Each row is a point. A path goes straight from each point to the next, and from the last back to the first. The post is the endless flat space through its rows: a point in 2 columns, a line in 3, a plane in 4, and so on, so that a path can go around it. How many times does the path go around the post? Going back the other way cancels.

Post:
array([[-24,  28, -61],
       [-18, -17,  41]])
Path:
array([[ 48,   5,  24],
       [ 32, -30, -22],
       [-22, -12, -57],
       [-98,  -7,  25],
       [-71, -39, -18],
       [-71,  60, -30],
       [  5,  67,  -8],
       [ 16,  12, -18],
       [  5, -17, -13],
       [-31, -15, -26],
       [-60,  -6,  26],
       [-31,  47, -37]])
Times around: 2

Post:
array([[ -4,  12, -33, -23, -22,  56,  -7,  28],
       [-14,  16,  22, 125,  23, 105,  82, -11],
       [ 26,  24, -81, -80,  20, -33,  78, -15],
       [-38,   9,   1,  41, -46, -24, -18,  -7],
       [-23,  -7, -31,  67,  35,   1,   7,   1],
       [-20,  29,   0,  14,  -2, -52, -19,  53],
       [ 26,  17,   2, -63,  20,  46,  -1, -26]])
Path:
array([[-57, -38,   2,  48, -66,  12, -34,  34],
       [ 20, -16,   2,  50,  45, -18, -17,  -9],
       [  8,   9, -11,  -6, -39, -12, -33, -40],
       [  8,  87,   7,   3,  29, -68,  14,  -9],
       [-71,  38, -41,  -3,  34, -14,  13, -18],
       [-67,  -5, -59,  11,   1,  34,  35,   0],
       [-36, -36,   3,   4, -35,  -8,  21, -10],
       [ 29, -63, -47,   7,  93, -25, -29,  31],
       [ 12, -44, -13,  31,  20,  48,  -1,  60]])
Times around: 1

Post:
array([[-42, -11,   7,  29, -24, -63, -28,  79,  49,  35,  49],
       [ 22, -19,  50, -53,  87,  90,  13,  10, -27,  14,  27],
       [-23, -11, -38,  29,  -4, -74,   5,  41,  90,  55, -13],
       [ -8,  -8, -42,   4,  -5, -55,  32,  14,  54, -36,  53],
       [  4, -49,  -8,   9,  98,  66,  36,  32, -64,  13,  30],
       [ -6, -34,   9,  18,  63,  66,   7,  19,  -3, -60, -16],
       [-36, -16,  11,  21, -52, -50,  72,  35,  32,  -3,  -7],
       [-30,   3, -48,  53, -77,  -5,  35,  21,  66,   2,  28],
       [ 19, -42, -20, -64,  45,  20, -41,  33, -54,  16,  -9],
       [ -1, -23,  16,  14,  -1, -33, -61, -93, -54,  -4,   8]])
Path:
array([[ 19, -62,  54, -25,  13,  39, -21,  52,  77,  15,   0],
       [ 22,  -9,  61,  55, -34, -47,  26,  -5,   7, -67, -25],
       [ 40,  -2,   3,  38, -14, -29,   1,  45, -10, -10,  65],
       [-10, -16,  14,   8, -10, -24,  11,  73,  75,   2,  34],
       [ 28,   5, -10,  35,  23,  18,  45,  49,  18,   5, -14],
       [-16,  11,  18,   7,  70,  24,  30,  13, -22,   2,  17],
       [-60,  -1, -26, -23,  -7, -51, -46,  44,  27,  34,  37],
       [-38, -39,  63, -54, -14,   3,  -9,  28,  15,  -6,  52],
       [ 13, -64,  66, -46,   4,  42,  48,  46,  10,  20,  26],
       [ 30, -29,  18,  58, -25, -33,  58,   3, -14, -13,  42],
       [  0,   7,  51,  13,  15, -34,  -9,  48, -30,  37,  17],
       [-36,  15, -29,  18,   3,  -6,  25, -20,  46, -15, -52],
       [ -5,  -5,  38, -11,  81,  32,  38,  22,  -3, -64,  -2],
       [  8,  10,  62,  43,  22,   4,  17,  -3,  42, -34,   8],
       [ 36, -51,  20,  -7, -15,  -7,  36,  29,  33, -22,   3],
       [ -9, -63,  57,  29,  56, -70,  84,  28,  57,  42,  79],
       [ 31, -23,  -8,  24,   0,   7, -45,  67,   2, -14,   9],
       [  4,  -5, -46,  -8,  55, -51,  12,  63, -50, 113, 103],
       [-48,   8, -28,   2,  66,  -3, -43,  36,   5,  -8,  53],
       [-29, -32,  37, -31,  10,  38,  -1,  47, -29, -15,  27],
       [-10, -67, -12,  58, -10,  29,   0, -14,  -5,  39,  66],
       [ 15, -37, -51,  34,  54,  22,   6,  29,  12,  41,  34],
       [  4,  34, -11,  64,  -1,  13, -12, -11,  48,   2,  26],
       [-35,  32, -21,  45,  19, -39,  28,  61,  11,  55, -16],
       [-44, -12,  -7, -55,  -3,  24, -38,  26, -32,  -3,  46],
       [  8, -41, -59,  14,  82,  78, -49, -21,  68, -61, -17]])
Times around: 3

Post:
array([[   2,   36,  -63,   36,   16,  -28,   -9,   57,   16,   38,  -16,
         -18,  -57,  -25],
       [  14,  -15,  -33,   66,   -8,   75,   45,  105,   10,    2,   -9,
         -42,  -37,   31],
       [ -19,   10,  -28,   86,  -14,   29,   36,   46,  -32,   40,   29,
          32,  -34,  -20],
       [ -15,  -28,   18,    4,  -47,   58,  -63,   11,    8,   -4,  -15,
          17,   30,  -88],
       [ -57,   27,  -24,  -26,  -83,  -63,  -20,  -40,   36,   48,   -9,
          10,    4,    1],
       [ -19,   80,  -31,   10,  -50,  -63,  -47,   23,  -18,   -6,   23,
          45,  -46,   56],
       [ -28,   34,  -14,   48,   -5,  -33,  -62,   -8,  -38,   24,  -21,
           7,   59,    5],
       [  31,   25,   24, -110,  -25,   -3,   71,   20,   11,  -10,   -6,
           4,   28,  -19],
       [  29,  -39,   -2,  -70,    5,   55,   11,  -46,   45,   -1,   24,
           1,   29,  -41],
       [  26,   27,  -11,  -78,  -32,   56,   64,  -38,   75,    7,  -50,
          64,   -3,  -28],
       [ -32,    7,  -28,  -44,  -35,   35,  -80,    6,   -5,   52,   -4,
          59,   40,  -13],
       [ -37,   41,    7,   35,   46,   40,   26,   49,   14,    7,   -2,
         -31,  -78,   -3],
       [  16,   -6,  -41,   28,    1,   43,    4,   33,  -79,    7,  -20,
         -48,  -72,   33]])
Path:
array([[ -32,  -30,   28,   16,    9,  -39,    4,    9,    1,   84,   40,
         -27,  -18,  -18],
       [  14,   32,   32,  -22,  -50,   19,   22,   -7,   27,   31,   17,
          -9,  -46,   14],
       [   0,  -11,  -39,    2,  -30,   20,   21,   21,   43,   57,   48,
         -38,   -5,  -70],
       [ -42,   28,  -32,  -61,    2,   53, -116,   27,  -30,   24,  -10,
          26,   13,  -57],
       [ -46,  -13,  -33,  -34,  -12,   10,  -22,    4,   22,  -46,    1,
         -17,  -13,   -3],
       [ -23,   15,  -25,   42,   41,  -26,  -17,    4,    6,  -12,  -56,
          16,  -26,  -19],
       [  37,  -16,   -3,  -36,  -13,  -19,   20,    2,  -49,   35,   -4,
          52,   22,   20],
       [  -3,   27,   29,   16,  -48,    0,  -78,   -1,   38,    5,  -27,
          36,   23,   -3],
       [  14,  -31,  -27,  -33,  -12,   -7,  -85,   11,   33,   13,  -30,
          29,  -50,  -33],
       [  -2,  -32,  -52,  -49,  -80,   56,  -12,   39,   -1,  -10,    6,
          19,  -40,   45],
       [ -18,  -13,  -42,  -35,   -1,   56,  -22,   27,   51,  -30,   28,
         -60,  -15,  -45],
       [  14,   11,  -38,   31,  -30,   18,   -3,    2,  113,  -14,   37,
         -51,  -12,  -80],
       [  46,   24,   -4,  -31,   38,   80,  -29,    1,   10,   14,  -33,
         -96,  -28,   24],
       [  13,  -33,   -7,  -10,  -19,   57,  -57,  -38,  -42,   42,    8,
          42,  -54,  -19],
       [ -15,   14,   27,   27,  -28,   14,  -77,   35,   45,  -34,  -34,
          40,  -12,  -44],
       [  11,   43,  -14,  -11,   88,   18,   51,    4,    9,   13,  -36,
          56,   15,  -60],
       [ -38,   23,  -16,    9,   20,   14,   35,  -18,  -25,  -23,   -2,
         -75,   12,   -2],
       [   3,   26,  -84,  -41,  -65,    2,    0,   99,   11,   84,   49,
          -1,   33,   -8],
       [ -36,  -10,   -3,  -39, -122,   23,  -45,   20,   73,   22,   58,
         -37,  -69,   10],
       [  15,    6,    5,    1,  -67,  -17,  -75,   29,   -6,   43,  -32,
           5,   18,    6],
       [ -18,  -46,   27,  -28,   57,   57,  -51,   18,   -2,  -10,   15,
         -55,  -13,  -30],
       [ -61,  -24,  -25,   52,  -25,   22,  -42,   46,   51,   21,  -58,
         -12,  -73,  -18]])
Times around: 1

Post:
array([[  24,  -30,   -1,  -34,    0,  -36,   20,  -30,   18,  -71,  -56,
          11,  -35,   24,  -32,  -30,   82,  -24],
       [  48,  -36,   -4,   79,  -29,  -36,    0,  -10,  -26,   27,   23,
           0,  -20,   10,   49,   13,  -45,   -9],
       [ -48,   83,  -17,    5,   36,  -32,    5,  -30,   23,   42,  -44,
         -13,  -17,   -4,  -54,    5,  -11,    6],
       [   0,   11,   40,   34,    7,   28,  -23,   31,  -25,   27,    4,
          -2,  -38,  -31,  107,   46,  -20,  -11],
       [ -13,   51,   52,    7,  -15,  -22,  -26,   -3,  -14,   32,   -1,
          -7,   23,    2,  -36,  -14,  -52,   19],
       [  31,  -36,   17,   38,  -43,  -26,  -31,  -40,   24,    3,   87,
         -44,  -12,  -29,   65,   62,    2,   41],
       [ -83,   29,    4,  -23,   39,    8,   22,   -9,   10,   38,  -16,
           2,   19,  -13,  -71,  -40,  -29,  -27],
       [ -58,   15,   33,   13,   25,  -23,  -24,  -14,   17,   63,  -48,
         -15,   56,   -7,   -2,  -51,   -1,   -1],
       [ -24,   52,    6,   18,   16,  -11,   -8,   23,   18,   37,   -8,
          21,   78,  -46,  -56,   -9,   39,  -44],
       [ -40,   58,   28,    4,   79,  -23,  -70,  -31,  -13,   10,   52,
         -11,   23,   26,    5,  -20,  -18,   -3],
       [   6,  -31,    4,   40,   -4,  -37,   -1,  -24,  -16,   25,   31,
          31,  -40,  -39,   43,   55,   25,   46],
       [ 117,   11,   -1,  -31,   74,  -12,   88,  -56,   57, -104,  -40,
          27,  -19,   47,  -40,  -85,   50,   42],
       [   5,    6,   -7,   22,  -39,  -19,   -9,  -20,    8,   -6,   35,
          20,  -16,   13,   99,  -28,    3,   25],
       [ -22,   25,   -8,    0,   28,   32,  -28,  -15,  -67,   43,  -38,
         -34,   25,  -28,    0,  -13,  -27,   11],
       [ -34,   53,  -10,    7,   31,   15,  -40,  -25,   43,    4,  -60,
          21,   19,  -31,  -31,  -14,  -56,   24],
       [ -11,    8,   57,   67,  -32,   -9,   20,  -79,    3,   -8,    6,
          26,  -20,  -25,   62,   51,   31,    1],
       [ -93,   40,   -9,   -1,   32,  -11,    0,   32,    2,   21,  -44,
         -16,   63,   40,  -20,    4,  -14,    0]])
Path:
array([[ 120,   66,   42,   -5,   19,   11,   23,  -36,   29,  -30,  -23,
          12,   77,  -31,   -6,  -35,  -20,  -18],
       [  -1,  -27,   12,   52,    4,  -83,    3,    1,  -84,   41,   12,
         -39,  -19,   28,   11,   38,   -6,   25],
       [ -18,   20,   52,  -11,   77,    9,  -14,   -2,   40,  -41,   -3,
          40,   20,   46,  102, -106,   33,   31],
       [  43,   36,    5,   55,    6,  -35,    1,  -33,   44,    9,   24,
          23,   69,  -12,  -60,  -14,   71,  -27],
       [ -49,   27,    6,  -19,   39,  -10,  -43,   14,   -2,   19,  -43,
         -24,   49,   50,   45,   33,   15,  -38],
       [ -35,  -16,  -16,   24,   44,  -85,  -38,  -25,   14,   19,  106,
         -41,   41,   59,   50,  -31,  -59,  -23],
       [ -28,   -4,   38,    6,   33,  -14,    0,    8,  -45,  -14,  -33,
          31,  -29,   16,   14,  -78,  -10,   38],
       [  -8,  -20,   34,   73,  -39,    7,   33,   10,  -60,   27,  -22,
          46,  -44,    9,  -38,   66,  -11,  -33],
       [   0,  -32,  -52,  -21,  -32,   11,  -12,  -18,   31,  -36,  -74,
         -31,   19,    1,  -48,   12,   -8,   22],
       [ -54,  -32,  -31,   17,   23,   14,   13,   32,   38,  -23,   52,
          10,   73,   26,  -47,  -89,    9,  -40],
       [ -17,   24,   66,   62,   10,  -32,   91,  -10,   28,  -15,  -71,
          30,  -53,   46,   26,   17,  -42,  -11],
       [  25,    5,  -10,  -43,   22,    3,   36,  -28,   -6,    7,   43,
         -21,   53,    7,   -4,  -12,  -80,   70],
       [  16,  -81,   56,   24,  -39,   10,   47,   57,  -35,   35,   14,
           5,   95,   26,   20,    7,   73, -104],
       [  77,   36,   25,    7,   29,    1,   12,  -39,  -13,    0,   -4,
          -4,    7,   -2,  -56,  -49,  -42,   84],
       [  81,   12,   27,    4,   -4,  -22,   -2,  -19,  -13,  -80,   12,
          25,  -16,  -18,   29,  -51,   18,   54],
       [   0,   12,   49,   10,   -7,  -58,  -14, -117,  -44,   -1,   62,
          42,    8,  -23,  -11,  -42,   -9,   27],
       [ -18,   15,   36,   68,  -30,  -33,   36,   31,  -11,  121,   14,
          24,  -41,  -11,   91,   62,  -44,  -39],
       [ -38,    7,   23,   11,  -19,  -53,  -24,   10,  -17,   55,   10,
           8,  -29,   34,  -71,    1,  -45,   -5],
       [ -43,   47,  -20,   22,    3,    3,  -36,   -4,   45,  -44,  -39,
          70,   31,  -17,   -5,  -32,   30,   43],
       [ -81,   18,   29,  -26,   12,  -16,   29,   16,   -3,    0,  -16,
         -49,  -15,  -15,   69,   76,   47,   24],
       [ -59,  -35,   44,   15,   -3,    7,   36,   28,   -8,  -32,   39,
           1,   22,   -9,  -12,  -11,   38,  -62],
       [  17,   -6,   -8,   73,   30,   19,  -18,   37,  -60,   45,   98,
         -37,   31,  -10,   15,   28,   11,   44],
       [  43,   -9,  -13,    6,  -22,   50,   23,   49,   14,  -16,    3,
          25,   78,  -37,  -35,   42,   11,  -19]])
Times around: 0
